Each row of a before or after table is a point. The points were changed in one or more steps. Then noise was added and the rows were shuffled. The steps act on columns, c1 being the first. What was done? A step turns or swaps two columns, mirrors them in a line or flattens them onto one, adds a multiple of one to another, or multiplies or shifts one. Angles are multiples of 10 degrees, from the lower column toward the higher: turns from -170 to 170, lines from 10 to 170 but not 90. Use the fewest steps. Two steps may share a column if one is a turn and the other turns, adds or multiplies; they go together, in the order done. Otherwise the lowest column goes first.
In the rows, zero is written as 128.

Before, 10 rows:
[[ 85 101]
 [ 73 104]
 [161 144]
 [158 186]
 [144 106]
 [ 95 122]
 [155 113]
 [126 117]
 [164 169]
 [122 146]]
After (10 x 2):
[[ 92  80]
 [115 143]
 [133 117]
 [103 105]
 [159 127]
 [126 190]
 [153 118]
 [137 183]
 [103  83]
 [147 157]]
Steps: turn c1 and c2 by 30 degrees

Before:
[[145 148 131 114 178 136 174 158]
 [ 94 166 125 111  95 119 163  80]
 [141 153 149  76 175 150 158 103]
 [141 181 164 105 113 121 111 115]
 [129 119 138 157 185 143 136 117]
 [145 151 149  78  88  68 128  69]
 [117 125  72 153 110 151 131 107]
 [100 109  87 127 185 114 115 142]]
After, 8 rows:
[[112 107  85 115 181 113 132 145]
 [101 125  72 115 109 153 107 107]
 [143 180 163 125 113 122 157 116]
 [188 151 148 151  88  71 171  71]
 [101 167 123 165  95 117 128  80]
 [138 148 129 172 177 133 115 157]
 [120 118 140 122 188 144  99 117]
 [126 150 146 181 175 150 158 101]]
Steps: add -0.7 times c6 to c1; turn c4 and c7 by -120 degrees

Before (8 x 12):
[[110 177  61 160 146 149 119 141  99 207 111 157]
 [129  91 115 135 138 119 150 133 216 114 104 108]
 [137 120 125 170 124 106 159 153 178 125 147 126]
 [ 72 151  98  94 116  92 170 163  65 124  98 123]
 [120  82 135 159 137 141 158 159 169 120 132 167]
 [123 124  97 149 121 110 125 125 159  98 124 160]
 [ 93 152 130 100  98 127 134 150  37 118 103 108]
 [ 76 136 145 120 162  98 141 131 177 114 122 108]]
After, 8 rows:
[[110 176  61 160 145 150 137 140  97 205 111 166]
 [ 94 152 131 100  97 127 122 150  36 119 102 123]
 [ 76 136 146 121 161  96 113 131 179 115 122 108]
 [121  86 136 157 139 142  98 159 168 120 133 188]
 [122 125  95 149 120 110 131 125 159  98 125 159]
 [128  93 114 136 137 117 108 132 216 113 104 112]
 [137 121 126 170 125 106  96 151 179 125 148 145]
 [ 71 151  96  92 114  91  86 163  66 125  98 148]]
Steps: multiply c7 by -1; add 0.7 times c8 to c12

Before (8 x 24):
[[130 183 148 135  74 161 144 149 123 161 137  90 127 118 121 119 124 120
  111 136  84  96  99 103]
 [116 150 160 165  96 153 155 116 153 183 124  92 134 141 140 114  81  92
   84 130 100 114  87 126]
 [ 69 191 158 139  61 155 143 121 156 199 127 103 156 138  90 112 117  95
  108 109 116 137  55 110]
 [135 125 135 138  77 116 152 123 152 174 174 174 115 141 163 181 125 119
  113  98 117 107 107 140]
 [143 143 125 101 123 132 120 124 129 121 150 176 134  75 179 155 120 102
  163 176 152  95 145 183]
 [146 108 112 146 127 104 106  74  82 102 149 148 153  82 151 148 129 118
  164 143 179  75 151 147]
 [ 70 133  90 145 110 164 112  66 103 141 106  92 145  91 102 109  71 146
  169 134  94  95 153 135]
 [144  97 150 150 104 125 105 111  93  78 172 170 132 115 176 182 120 144
  171 182 163 109 160 180]]
After:
[[160 188 115 147 126 107  46 120  84 102 148 148 155 151 152 146 130 121
  165 144 180  76  91 147]
 [141 150 148 150 107 125  45 102  95  77 171 171 130 119 176 181 118 144
  173 186 164 112  93 180]
 [133 135 137 139  77 112  91 126 152 178 172 176 114 118 164 184 123 120
  109  97 118 105 151 138]
 [162 129 125 101 121 133  60 143 128 121 150 176 136 159 181 156 118 101
  166 178 151  99  93 184]
 [121 136 161 167  95 156  94 151 153 186 125  93 133 135 141 112  80  93
   86 130 102 115 169 126]
 [ 85 123 158 138  59 153  82 192 156 199 128 107 157 171  91 110 116  96
  107 109 117 137 200 111]
 [142  98 148 136  73 157  85 177 123 161 138  90 127 142 121 121 127 122
  109 139  85  97 153 107]
 [ 93 186  90 142 112 164  55 142 102 143 106  92 145 180 104 109  72 146
  168 133  95  97  93 135]]
Steps: turn c14 and c23 by 160 degrees; turn c1 and c14 by -30 degrees; turn c2 and c8 by 100 degrees; shift c7 by -60

Before (11 x 64):
[[163 180 135 124 147 102 140 112 114 134 150 109 143  89 131 144 156 176
  122 153  93 131 126  99 113 149 179 147 140 136 102 112 137 117 117 123
   81 148 152 144 102 118 113 131 122 161 130 140 134 121 115 137 104 147
  132 132 116 129 116 128 132 128 140 121]
 [151 109 118 131 122 114 129 147 115 119 153 137 114  31 115 111 149 129
  115 118  93 108 119 131 118 116 106 107 141 121 113 148 114 123 132 171
   73  58 149 110 137 165 129 135 120 110 120 127 144 114 130 140 111 149
  113 130 102 125 109  97 117 136 136  82]
 [196  99  97 173 166 103 124 141 120 132 128 163 149 140 115 140 118 165
  105 123 128 146 150 185 142 107 108 110 151 136  99 107 133 121 132 146
  127 120 127 147 116 166 123 103 135 125 115 138 115 148 122 146 142  85
  114 145 174 137 109  95 159 112 143 120]
 [120 131  58 130 156 111 123 126 120 136 132 119 116 140  57 124 121 133
   92 153 107  85 152 121 136 147 108  98 132  84 101 118 126 145 143 125
  115 150 150  93 100 158 159 132 157 121 159 122 103 123 136 136 127 117
  171 147 144 129 147  99 162 108 136 125]
 [183 106 137 126 174 144 103 110 135  60 105 129 122 113 122 145 150 130
  102 121 114 129 136 109 130 106 109 173 149 109 104 121 130 147 135 126
  126 136 151 147 115 120 154 162 125 117 138 131 127 125 118  86 137  87
  127  92 107 108 106  97 111 112 143 124]
 [144 112 126 127 142 152 112 129 134 142 154 167 114 134 137 145 156 120
  107 123 161 140 119 115  86 100 116 121 145 129 122 129 101 128  83 131
  128 140 122 129 147 120 158 119 147 110 126 140 102 112 108 120 109 120
  249 141 137 135 119 139 125 140 127 104]
 [122  97 140 125 126 120 114 110 136 149 140 111 111 144 133 106 149 127
  106 126 176 103 161 103  85 160 137  98 142 115 148 113 129 133 149 129
  119 135  38 113  94 126 163 101 128 143 139 135 136 133 119 134 143 128
  115 137 139 136 109  95 111 127 148 116]
 [120 101 126 143 137 101 136 128 112 149 113 120 108 134 112 125 115 126
  121 117  91  78 146 138 140 133 154 109 155 131 148 136  97 167 135 126
  127  82 143 137 112 164 119 193 126 116 119 135 117 141 144 139 135 129
  121 120 118 137 121 120 119 107 138 118]
 [122 120 126 141 127 183 132 233 147 149 128 111 144 139 137 138 141 112
  120 136 102 143 163  96  89 143 135 111 134 140 108 125 109 120 143 165
  120 132 154 146 111 117 141 114 165 111 116 125 136 117 131 134  89 150
  119 122 157 133 116 121 109 138 137 104]
 [118 115 134 183 129 111 127 111 115 141  88 132 106  61 133 140  35 111
  118 117 117 145 162 104 146 156 109 122  86 104 163 118 139 140 134 137
   94 155 118 113 113 122 130 124 120 160 125 128 148 123 136 122 138 149
  112 141  95  92 207  97 112 151 119 126]
 [132 108 145 143 178 109  59 125 117 141  51 160 119 136 140 118 157 113
  106 115  90 136 163  98 140 150 165 102 152 120 106 111 124 130 151 151
  142 154 144 144 198 150 119 111 140 115 112 163 147 111 132 145 133 145
  116 118 110 103 146 138 117 106  71 126]]
After:
[[122  98 140 124 123 122 114 111 136 162 139 111 109 143 132 107 147 127
  105 126 177 137 161 104  87 158 134  99 144 114 148 115 131 134 149 129
  119 136  38 114  94 127 165 103 127 139 139 134 138 131 119 134 143 127
  114 138 138 137 108  96 113 128 151 116]
 [120 119 128 139 129 182 133 233 146 134 129 112 143 140 137 141 140 113
  123 134 101 113 163  97  91 143 149 109 132 142 109 126 108 119 142 163
  120 133 152 146 110 114 140 113 165 111 114 124 134 116 129 130  89 150
  118 120 158 133 116 121 110 137 140 104]
 [194  98  94 172 166 103 124 141 120 103 129 165 149 142 115 143 118 165
  105 123 129 133 147 184 143 107 146 108 152 134  99 106 133 121 130 149
  123 119 128 147 116 165 125 104 135 125 116 139 117 148 125 147 145  81
  115 145 176 137 108  94 159 111 144 122]
 [185 105 136 125 171 144 103 111 136  84 105 128 121 112 122 145 150 131
  104 122 114 143 136 109 131 108  75 173 151 109 104 121 131 148 134 122
  133 137 151 149 116 121 153 160 126 117 137 132 126 123 116  88 139  86
  125  92 103 106 106  96 110 115 143 125]
 [132 110 146 143 178 108  59 125 116 150  52 160 121 136 138 117 155 114
  107 114  91  95 162  98 140 151 130 102 153 121 106 112 123 133 153 155
  139 155 146 142 198 153 119 111 136 114 111 165 147 109 133 147 133 144
  112 118 109 100 145 138 116 107  71 125]
 [118 102 126 142 138 102 136 127 110 185 111 119 112 135 115 125 113 127
  123 116  92 137 145 138 141 135 118 109 154 135 150 137  98 166 137 126
  125  84 143 137 112 164 117 194 124 115 117 134 118 140 143 142 138 128
  119 120 120 138 120 123 120 107 138 117]
 [164 181 135 124 146 103 142 111 116 159 150 108 145  87 132 145 156 177
  120 152  97  88 126 100 114 152 120 146 140 135 104 114 138 116 117 122
   79 149 151 145 102 118 112 132 120 161 130 140 134 123 113 130 103 146
  131 132 115 129 116 128 134 126 140 122]
 [144 113 127 130 140 155 112 132 135 123 154 167 114 133 133 146 154 117
  107 121 163 131 117 118  85 100 148 122 144 129 123 127 100 128  82 131
  130 141 125 131 147 120 157 122 147 109 126 141 103 112 110 121 107 122
  247 140 135 133 116 137 125 141 129 100]
 [119 116 134 182 134 110 126 110 114 113  90 130 106  61 132 141  36 110
  118 116 118 132 159 103 146 157 151 122  86 103 163 119 141 139 134 137
   95 156 115 114 111 123 135 123 119 158 124 128 146 124 134 117 137 147
  110 142  96  94 206  98 111 149 121 127]
 [147 110 120 133 123 115 127 146 114 125 153 135 113  31 114 113 148 126
  116 118  93 160 116 131 117 114 119 108 141 118 112 149 115 125 130 173
   70  60 148 110 135 164 129 134 120 111 118 127 143 113 130 131 109 149
  113 132 102 124 109  99 118 136 135  80]
 [121 131  56 129 157 112 124 125 120 149 132 120 113 142  56 123 120 134
   91 152 107 170 150 122 135 148 124  98 132  83 101 117 128 144 146 126
  115 148 151  91 100 160 157 134 160 122 162 121 103 127 136 136 127 116
  171 146 143 130 146  98 163 109 136 124]]
Steps: turn c22 and c27 by 130 degrees; turn c10 and c27 by 60 degrees; turn c37 and c52 by 10 degrees

Before (14 x 64):
[[149 140 141 120 107 122 111 138  74 119 111 180 113 130 128 162  76 120
  134 119  92 101 109 110 109 130 154 140 123  86 136 146 153  89 162 115
  133 166  96 141  87 102 154 127 168 141 112 124 118 108 123 107 130 153
  134 118 113 136 137 186 146 126 110 168]
 [135 118 132 183 111 155 166 138 122 121 101 166 168 137 104  88 123 137
  137  97 140 132 101 138 130 137 161  68 151  93 158 129 142 125 138 140
  156 142 147 111 112 106 109 152  65 131 101 173 118 118  79 114 186 125
  137 118 159  86 144 147 115 155 105 167]
 [143 100 161 135 102  95 162 106 123 151 123 159  86 134 131 146 105 172
  159 169 135 103 111 123 136 135 137 145 121 162 111 150 155 120 135  89
  117  72 104 160 117 172 120 105 132 147 127 146 119  83 117 141 132 146
  118 124 141 160 162 142 153 182 144 107]
 [130 115 132  65 166 121 149 111  90 106  96 135 163 137 108 121  88 164
  170 141 128 116 171 118 145 156  88 148  92 127 116 127 139 134 181 117
  100 149  76 117  33 135 147 156  83 115 136 118 110  93 155 155 105 117
  129 146 163 163 142 163 107 101 111 138]
 [113 164 161  95 172 159 145  97 162 157  90 138 133 137 135 118 136 126
  117 104 113  90 103 190 162 137 194 127 100 154 111 110 119 146 144  75
  103 161 134 154 109  92 150 141 159 129 116  92 143 127 124 144 100 101
  124 134 165  93 150 133 161 113 115 131]
 [144 111 133 111 149  73 105 159 160 157 111 120 134 128 116  75  85 166
  100 112 118 164  91 135 201 108 151  81 128 117 148 126 110 129 100 146
  131 152  81 110 168 133  95  94 133 193  71  78  99 136 102 158  97 176
  142 127 136 119 141 127 187 111 122 105]
 [144 118 146 153 109 104 177 123 123  92 117 177  93 169 104 125 108  87
  138 143 119  80 112 173 164 140 132 110 103 154 132 152 107 156 120 134
  131 118 119 130 138 163 156 150 141 159  94 134  81 105  94 116 132 143
  102 173  86 100 160 131 165 146 113 124]
 [ 81 118 173 129 108  99 169 153  90  89 127 101 151 132 126 150 157 113
   88 138  92 123 161 148 139 145 148 117 171 100 102 121 144 146 113 117
  163 137 140 137 106 154 103 147 140 147 100 180 115 128 118  97 145 134
  121 110 152 134 128 147 137 154 113 128]
 [140 139 110 102 153 142 176 129 160 147  78 141 115 151 134 111 112 127
  149 119 114  86  90  92 116 132 148 116  97 116 122 203 103 135 113  72
  121 126 103 147 164 141 120 114 119 127  92 140 159 124 106 129 101 118
  141 132 178 181 137 105 183 140 101 168]
 [127 127 148 125 107 121 123 114  88 155 130 158 109 117 128 165  97 106
  149 101 128 118  83 159 172 120  96 143 154 155  92 162  94 140 117 115
  105 121 129 105  88 127 120 136 126 157 109 171 107 128  82  99 114 142
  175 144 127 125 144 152 167 179  99 111]
 [119 133 148 170 107 144 125  97 185 138 119 180 162 128 145 135 115 139
  144 135 124 122  83 134 126 117 126 122 143 128  85 125  93  99 104 158
   98  77 170 107 109 118 140 127 127 134 124 129 139 105 145 106 109  94
  132 120 144  93  88  81 159 170 133 118]
 [148 150 107 108 101 134 177 142 133 182  93 111 121 122 133 163 117 151
  136 137 146 153 135 203 155 146 146 129 123  99 148  90 104 136 176  78
  141  66 168 161 112 133 106 148 124 105 126 120 141 159 145 110 117  85
  154 123 108 145 117 107 120 107 115 165]
 [141 111 119 165 127 131 160 138 129 117  81  95 117 128 140 152 141  90
  145 146 112 147 160 141 157 153 151  99 182 120 136 137 177 159 133  75
  129  99 137 126  85  96 114 163 118 147 112 125 154 135 136 126 109 142
  132  88 131 142 147 123 129 147 161 180]
 [114 138 104 169 132 121 131 150  99 139  84 106 125 138 133 134 105 156
  148 132 137 115 144 175 142 161 146 112 151 162 135  99 157 118 134 110
  106 117 143 203  99 162 148 143 117 111 122  97 102 118 114 147 116 125
  138 115 137 136 135 135 155 106  96 129]]
After (14 x 64):
[[139 139 106 102 155 145 176 129 119 146  80 143 116 150 135 110 112 124
  151 119 111  83  92  89 117 131 146 118  98 113 119 202 104 138 116  69
  126 125 104 147 162 139 120 121 120 125  91 142 157 124 108 130 101 118
  167 130 176 181 155 108 187 137 103 170]
 [114 165 163  99 173 159 145  95 137 156  88 137 133 136 137 120 136 128
  117 100 115  92 101 193 161 142 194 127 101 156 110 114 114 148 142  84
  104 150 130 153 107  90 150 100 160 132 118  93 141 129 124 144  98  97
  162 136 165  94 194 134 160 115 113 132]
 [ 83 119 170 124 110 101 171 151 127  92 127  99 146 128 124 147 163 110
   85 137  93 125 162 151 137 144 149 119 173  99 101 121 147 143 112 126
  162 133 137 134 107 157 105 113 140 152 101 179 116 128 116  93 147 134
   89 111 150 132 126 146 137 151 117 126]
 [147 119 148 153 106 105 174 124 153  95 117 177  98 169 103 127 105  87
  137 142 120  82 109 171 164 138 131 111 102 151 133 153 104 155 122 143
  128 120 121 128 137 166 157 110 141 162  94 139  83 102  96 114 129 141
  118 171  89 102 223 136 166 149 116 123]
 [129 117 136  69 168 120 145 108 123 109  95 131 161 136 109 123  87 162
  170 135 126 116 169 120 145 157  84 150  91 130 116 126 136 133 180 130
  100 142  78 119  36 137 149  98  81 112 137 117 112  98 151 156 107 114
   95 145 165 164 170 166 108 101 111 137]
 [143 107 118 168 130 129 163 136 125 121  80  96 117 129 144 151 143  90
  148 143 112 150 161 143 158 153 155  99 182 119 139 138 174 160 135  88
  124 108 137 128  88  95 115  75 118 149 112 121 157 134 133 123 108 144
  128  88 131 141 187 117 127 149 159 181]
 [152 141 141 119 109 124 111 134 113 116 110 181 111 131 125 168  77 123
  133 116  91 102 109 108 106 129 151 137 121  86 139 148 154  89 166 116
  132 152  91 141  88 104 155 126 171 148 112 124 120 107 123 109 131 154
   73 119 111 137 156 188 147 124 111 168]
 [139 101 163 137 102  95 163 106 133 150 124 161  82 134 132 151 107 174
  160 165 134 102 113 116 138 135 139 148 117 163 110 152 154 120 134  82
  119  89 100 160 119 174 120 137 131 148 126 146 118  84 114 141 132 146
  122 124 142 161 229 140 153 178 147 109]
 [120 132 148 169 105 141 128  95 135 137 114 177 161 126 145 132 111 142
  146 135 121 120  82 137 127 115 128 120 141 124  90 125  91  97 105 153
  102  95 172 107 107 117 139 137 127 131 125 132 141 106 142 104 110  99
  189 120 143  91  11  84 160 170 132 114]
 [147 112 135 109 154  73 106 158 120 157 114 121 136 133 117  75  81 167
  102 112 119 162  88 135 201 111 150  84 128 118 147 125 107 130 100 134
  129 145  81 108 170 132  92 168 135 193  72  77  99 133 103 160  99 175
  161 126 136 121 166 128 189 112 124 101]
 [146 149 111 108  99 131 175 137 107 180  92 115 126 123 130 163 119 150
  136 136 149 153 134 201 157 149 145 130 126  94 145  86 104 135 174  90
  144  89 164 157 113 131 105  92 124 104 127 122 143 161 143 117 117  86
  135 121 107 145  94 107 118 105 118 168]
 [136 119 128 180 107 157 169 138 117 121 102 166 165 134 104  85 119 141
  136  95 142 132 101 137 129 137 160  66 148  94 160 130 142 125 135 145
  155 138 145 114 112 106 111 108  64 135  98 175 116 118  80 114 183 122
  125 120 158  89 176 146 117 152 107 167]
 [113 139 100 165 135 122 129 152 113 140  82 109 121 140 137 135 106 155
  150 131 140 114 146 178 142 160 147 113 151 167 137  96 155 121 136 114
  108 121 145 205  94 164 147 112 116 111 122  98 106 118 115 146 115 126
  100 113 135 139 152 135 152 106  96 131]
 [128 129 152 121 107 123 119 111  74 155 128 157 109 121 128 164  98 105
  146 102 130 120  85 155 174 121  96 143 154 157  96 159  93 139 118 117
  107 125 127 105  91 129 120 116 126 155 109 172 107 127  81 100 114 138
   96 143 129 127 174 152 166 178  97 112]]
Steps: turn c9 and c55 by 80 degrees; mirror c36 and c44 in the line at 10 degrees; multiply c38 by 0.7; multiply c59 by 3
